Each wall is flat, endless, passes through zero and stands at right angles to its row. A trip goes straight from one point to another. Which walls does it cross, in order?

Walls:
(1): [ 3.4 -0.1]
(2): [ 3.3 -4.6]
(3): [-4.2 -1.4]
Trips:
[ -0.7 -10.0] to [-6.6  1.1] -> 2
[7.9 1.6] to [-1.5 -1.8] -> 3, 1
[7.0 4.3] to [-2.4  3.2] -> 2, 1, 3
[ 6.7 -0.5] to [-3.1  5.6] -> 2, 1, 3
[-2.2  3.1] to [ 5.2 -3.9] -> 3, 1, 2
[0.5 3.8] to [ 3.4 -6.0] -> 2
[ 0.8 -3.5] to [1.3 2.8] -> 3, 2
[ 4.5 -8.3] to [6.5 1.9] -> none
[-1.2  5.6] to [ 9.3 -0.5] -> 1, 2

Walls:
(1): [ 4.8  0.2 -2.3  0.0 -0.3  1.0  3.1  7.9]
(2): [ 5.4 -2.1  0.9 -0.8 12.0 -0.2 -2.9  1.7]
(3): [-5.4 -2.4 -2.1 -4.0 -2.6  1.4 -1.6 -7.6]
(4): [ 7.3 -5.4  0.0  7.6  3.0 -2.4  3.9 -0.5]
(5): [-2.8 -4.5 -4.6 -9.3  0.9 -2.3 -3.2 -2.5]
(6): [-1.6  8.0 -1.8  0.9 -4.5  0.9  2.3 -1.1]
(7): [  2.9   1.9   0.7  -4.2 -13.0   9.4  -2.6  -7.6]
Trips:
[-6.0 -0.7 -8.9 -2.1 -2.2  2.0  2.4  1.6] to [-4.3  5.5 10.7 -7.3 -3.4 -1.6  2.3 -8.0] -> 1
[ 2.9  4.7  6.0  1.6  1.7 -1.0 -3.1  0.3] to [-2.6 -3.2  5.4 -1.5  2.2 -3.5 -4.2 -1.3] -> 6, 4, 5, 3
[ 1.9 -0.7  0.4  0.5  1.1 -1.6 -5.1 -5.2] to [-6.6 -1.7  2.5  2.3 -1.4  0.9 -3.2  2.5] -> 4, 2, 7, 5
[-3.9  4.8  2.6 -1.3 -6.2  7.3 -5.6 -1.4] to [ -7.8  -0.1  -5.4   5.8 -10.8   3.2  -6.0   0.8] -> none

Walls:
(1): [ 1.4  0.8  9.7  5.1 -3.2  0.4  1.6  5.0 -0.5  5.6 -1.4 -1.7  3.6  1.1
 -2.9  1.5  6.1  3.5]
(2): [-0.1  4.2 -3.3  3.7  2.5 -2.4  2.8 -0.9 -4.0 -2.3  4.5 12.7  5.5 -2.4
  2.5 -1.9 10.1  0.2]
(3): [ 7.6  1.3  8.2  5.9  3.0 -3.5 -8.5 -2.0 -7.9 -1.4  3.4 -1.3  7.8 -2.8
 -1.3  1.9  3.9  8.9]
(4): [-5.6  0.5 -3.8  1.3  4.3 -3.1 -6.4 -2.1  2.3 -6.3  3.2 -8.8 -2.9 -1.0
  1.8  6.6  6.0 -2.2]
Trips:
[ 0.8  7.1  1.4 -0.8  2.0  0.1 -0.6  2.4 -1.5  4.7  4.5 -4.7  5.6 -2.7
 -3.6  4.1 -7.6 -3.4] to [ 4.4 -4.2  3.3 -1.7  0.4 -1.6  5.3 -1.8  0.3  6.5  0.2  3.2  1.3  4.3
  0.6 -4.0  2.4  2.0] -> 2
[ 0.2 -2.8  5.0 -0.7 -6.1  0.0 -3.1 -2.9  0.6  6.3 -3.5  1.3  2.9 -6.4
 -7.0  3.2 -0.8  7.0] to [ 2.0 -5.1  9.4  2.6 -3.8  4.6 -7.9  5.0 -4.9 -5.8  2.6 -4.8  8.2  0.1
 -4.8 -0.4 10.2 -0.9] -> 4, 2
[-2.2  6.3 -1.0  4.0  2.8  0.5 -1.0 -2.2 -3.8 -3.5 -6.6  1.6 -9.4  1.5
 -5.7 -1.6 -0.6  1.8] to [ 0.4 -0.8 -2.8  1.4 -6.1  8.1 -3.9  3.9 -5.0 -1.3  2.8 -5.5 -5.5  0.3
 -2.5  0.4 -0.8 -1.5] -> none
[ -7.1  -4.6   0.4  -4.0   5.0  -1.4   8.0  -2.5  -6.5   3.7   3.0   0.3
   5.7   3.3  -1.1   0.7   0.6 -12.9] to [-0.1 -4.0  4.7 -2.7 -3.0 -3.8 -0.4  5.6  1.0  8.8 -2.6  1.9  6.1 -7.8
 -1.1  4.2 -4.9  0.6] -> 1, 2, 3
[ 7.1 -1.6 -2.4 -3.6  2.0  3.5 -9.2 -5.1 -6.0 -3.3  5.6  6.0  3.3 -1.7
 -5.1 -6.7  8.6  5.2] to [ 3.7 -0.6  1.4  5.9  5.8  0.5 -3.4  2.5  2.7 -2.0 -1.2 -1.8 -1.4 -2.8
  3.0  3.7 -6.6  3.1] -> 4, 2
[  0.8  -3.4  -0.9  -4.7   3.9  -0.4   6.8   0.3  -6.4  -1.7  -2.3  -0.8
  -4.9  -0.6   4.7  -1.6 -11.7  -2.6] to [-2.0  1.0  1.7 -9.1  2.7  1.1 -4.4  1.3 -4.5  3.5  2.2  7.1 -5.3 -1.4
  1.8 -8.6 -4.4 -0.8] -> 2
